Every row gives one point. Each copy is the shape, with its points in the same order, turned, moved and blurred by noise. Some copies are also mirrored. Which?

Shape:
[[  9   9   0]
 [ -5 -50  16]
 [  2  16   2]
 [-24  13 -19]
 [-11 -29  27]
 [ -2  33  -5]
 [ 13  30   3]
 [ 12   5 -16]
 [-30   8  11]]
Copy 1:
[[-22 -13  -7]
 [ 42 -18   4]
 [-23  -3  -3]
 [ -9  18 -26]
 [ 23  -8  19]
 [-38  10  -6]
 [-39  -7  -5]
 [-19 -12 -19]
 [ -5  25  -2]]
Copy 1 is: mirrored
Copy 2, 9 rows:
[[  5   2   3]
 [ 26 -36 -28]
 [ -3  13   0]
 [-31   0 -15]
 [ 30 -10 -39]
 [-20  24   3]
 [  0  26  14]
 [-10  -4  15]
 [-14  12 -37]]
Copy 2 is: mirrored
Copy 3, 9 rows:
[[ 12   7  -2]
 [ 14 -40  31]
 [  3  17  -3]
 [-36   9  -1]
 [ 15 -17  40]
 [-12  26  -7]
 [  7  28  -3]
 [  2  -6 -15]
 [-19   7  30]]
Copy 3 is: only turned
Copy 4, 9 rows:
[[  0  -4 -14]
 [ -8 -60  16]
 [  1   5  -6]
 [-35   9  -3]
 [  0 -38  23]
 [ -7  22 -13]
 [  9  13 -16]
 [ -9  -6 -27]
 [-17   6  22]]
Copy 4 is: only turned

Shape (7 x 4):
[[ 45 -42  19   9]
 [-23  19 -22   4]
 [ -9 -15   2  26]
 [  8 -52 -18  11]
 [-32  13  26  -9]
 [ 42 -31  28 -30]
 [ 11  16  42 -33]]
Copy 1:
[[  5 -45 -35   8]
 [  5  43  13 -24]
 [-18  14  -3   6]
 [-31  -2 -35  -6]
 [-15   1  35 -26]
 [  8 -54 -23 -28]
 [ 19 -38  33 -46]]
Copy 1 is: only turned
Copy 2:
[[-18 -51   7 -44]
 [  5  22 -19  20]
 [ -6 -21   0  16]
 [-30 -48 -26  -4]
 [-26  34  21  13]
 [-40 -18  10 -60]
 [-22  26  33 -40]]
Copy 2 is: only turned
Copy 3 (7 x 4):
[[ 44 -23  34   0]
 [ -8   7 -41 -14]
 [ -5 -22  -4   3]
 [ 14 -46  12 -29]
 [-31  25  -4   0]
 [ 38  14  43 -11]
 [ 12  49  21   8]]
Copy 3 is: only turned
Copy 4:
[[ -3 -26  56 -23]
 [ 14  13 -35  -9]
 [-16   6   0 -25]
 [ -7 -34   8 -48]
 [-20   4 -19  27]
 [  8 -44  47  12]
 [  3  -9  19  49]]
Copy 4 is: mirrored

Shape (9 x 6):
[[  9   4 -22   4  -2 -17]
 [ 19 -22 -20  -5  -9   2]
 [-52 -10  -1 -18  -1  56]
 [  4 -25 -11  -5   5 -12]
 [  1  14   6   4  29  -1]
 [ -7  10 -20 -15  21 -19]
 [ 13  13  49   2 -10  -4]
 [ 19  -7 -21 -21   5  -4]
 [ 20 -15 -23   0  -3  -1]]
Copy 1, 9 rows:
[[ 25  16  -5   5  12  -5]
 [ 21  -9 -12  26  16  -6]
 [-60   3 -42  -7   2   0]
 [ 12 -14   3   6  11 -10]
 [-10  30  22   3  11 -15]
 [ 13  21   5 -12  35  -9]
 [-10  23  31  13 -25  25]
 [ 16   5  -5  19  35   2]
 [ 21  -2 -11  26  17 -14]]
Copy 1 is: only turned
Copy 2:
[[ 11  -5 -17  -1  12  -8]
 [ 23  12  -4 -24  14   6]
 [-54  22  -1 -33  44  49]
 [ 12  -5  11 -14  16   2]
 [ -1  -1  -9  27  18  21]
 [-10   3   0  18  19 -15]
 [  3   0 -12  15 -33  47]
 [ 19  21  -1   0  15   0]
 [ 26   9 -12 -13  20   2]]
Copy 2 is: only turned

Shape, 11 rows:
[[ -7  -5  -5 -10  -7  -2  -9  -2]
 [ -6  13  -5   0   4 -11   0 -10]
 [  7   3  -2  -2   4   1   1 -26]
 [  9   2  -1   0 -18  -1   0  -3]
 [  4  11  -1 -13   7   4   9  -2]
 [  6   1   7  -1   3  -9  -7   0]
 [  8   2  -5 -19   0  -8  30  -3]
 [ -9  -8  60   1  -4   4  -2  -8]
 [  2  12   0  -6  -2   4  -6  -9]
 [ -2   4  -4   1 -14   1   7  -1]
 [  0  -1  -8   4   6   4   2  -1]]
Copy 1:
[[ -7  -2  -3  -1  21   1   3   1]
 [ -2  12   6 -10   9 -10   0  12]
 [  9   2  -4 -17  14 -14 -15   9]
 [  6  -4   9   9  16   0 -12   6]
 [-10  -7   5 -14   5  -1 -10  17]
 [ -6   3  -3   6   2 -10  -9   4]
 [ -3 -20   4  -6   8  -4  -4  37]
 [ -8 -31   7   4 -12 -37  -5 -30]
 [ -5   4   6 -10  14  -3 -13   3]
 [  5  -5  11   2  12   4  -1   7]
 [  3   1  -5  -8   2   6  -5   6]]
Copy 1 is: mirrored
Copy 2, 11 rows:
[[  0  -6   1  -5  -5   3  -6  -7]
 [ -2  -9   9   8   5 -14   5   0]
 [ 20  -4   9  13   0 -12   0   6]
 [  7   7   3 -14  -1 -10  -2   8]
 [  9  -1  -7   4   6  -3  17   0]
 [  0  -7   1   0  -9  -6   6  12]
 [  9  16 -12   5  -5 -17  23 -14]
 [ -7  24  26  14 -19  32  13  29]
 [ 10  -6   6  -2   7  -2   5   6]
 [ -1  10   0  -7   6  -9  -2   2]
 [  1  -2 -10   7   4  -7  -3   4]]
Copy 2 is: only turned
